Rows are points. A path goes straight from each point to the next, and from the last back to the first. The post is the endless flat space through its rows: a point in 2 columns, a line in 3, a plane in 4, and so on, so that a path can go around it. Count how often the path circles the post. Going back the other way cancels.

Post (2 x 3)
37,61,-16
-7,-25,20
Path (14 x 3)
-5,16,-12
43,-28,-57
52,-37,39
18,-4,42
-7,-21,77
110,52,-17
32,-21,-19
-9,49,-44
-24,64,-18
42,65,-55
51,10,-18
11,-63,47
-5,13,52
-25,46,1
Times around: 1

Post (5 x 6)
2,17,-64,43,-36,-49
-43,2,74,-31,53,43
-5,17,-15,-8,56,22
17,-18,3,-22,25,-11
1,-11,-114,14,-62,-22
Path (13 x 6)
3,27,-41,78,38,-10
-62,-17,4,62,24,-7
54,-69,-13,21,3,28
51,25,-9,0,-8,-2
87,0,37,-41,75,-73
-35,-9,-98,13,11,-30
2,31,-116,7,40,-9
-2,3,-69,-39,0,22
68,-13,-67,-27,15,10
-18,1,-19,60,10,72
17,-25,-33,-26,-37,32
-13,93,-28,4,-12,8
25,-43,-17,-15,-39,13
Times around: 0

Post (10 x 11)
17,-23,-30,-30,66,-8,-33,-30,-6,4,-12
-41,48,-18,17,-12,10,17,-16,-9,32,-15
25,27,1,-6,16,-36,-25,16,-18,-9,6
-10,-46,5,3,-9,-33,-15,-48,28,20,-31
9,36,-48,10,-29,18,-12,31,2,-22,-33
121,0,25,7,-44,-11,-5,-5,-65,21,-7
12,-8,3,-15,7,-7,-16,30,13,-17,56
21,2,-14,-40,67,7,66,24,-77,-46,33
-22,3,27,-33,-4,-13,13,-12,35,6,-24
-17,23,42,17,-5,-14,-8,-35,21,-6,5
Path (30 x 11)
4,20,-49,-21,-24,-56,-20,2,12,22,-58
50,22,-18,-30,41,5,42,-13,-2,-19,-56
12,-20,-29,27,41,-46,-26,-18,-34,38,-13
20,-1,-44,-18,-6,33,-60,-9,0,73,-102
-55,-4,-26,-28,19,29,-42,11,9,-15,5
38,20,-7,-38,14,-78,-22,-27,-20,-6,-25
10,-11,-3,-51,43,11,62,-17,1,-27,-7
11,10,0,5,48,-22,5,-22,-5,59,-5
-62,-20,8,-32,36,4,22,11,43,-25,-11
-22,24,34,19,-11,21,8,-26,-20,-24,-29
32,-29,34,-69,-9,-3,-7,-38,-5,-2,-37
-46,30,-32,-60,60,-58,3,-25,20,7,-27
55,37,-59,16,26,15,-39,-36,2,42,-2
-18,42,-36,-49,33,50,43,37,6,-29,-34
81,5,-29,4,22,-23,-4,11,-47,-33,14
-90,5,-52,35,28,0,-26,-49,54,-4,47
-2,18,-29,-40,-19,-16,-38,-12,21,25,-62
11,34,20,-6,17,-61,-47,27,-15,8,6
-62,-21,8,-16,35,-1,12,29,54,-41,45
14,56,79,18,0,-38,31,-21,-15,7,22
-4,46,20,66,-21,-15,-37,-60,44,-22,-29
-44,-25,-52,21,16,-9,-40,-3,44,34,-1
-12,-12,56,12,-39,12,-10,-42,9,32,-53
-33,8,-36,-48,-4,18,-49,2,7,43,8
-17,54,-20,-79,35,3,21,-22,-11,41,-32
-22,52,-70,36,-5,-30,42,-39,-36,-19,-41
47,-14,-10,83,-50,-13,-34,-33,-15,20,20
-18,-12,-5,21,31,-36,-23,-7,-3,9,1
-1,-14,-50,-22,16,9,6,49,-43,-7,34
-1,-14,-8,-32,-37,-8,-28,-30,9,-18,-59
Times around: 3
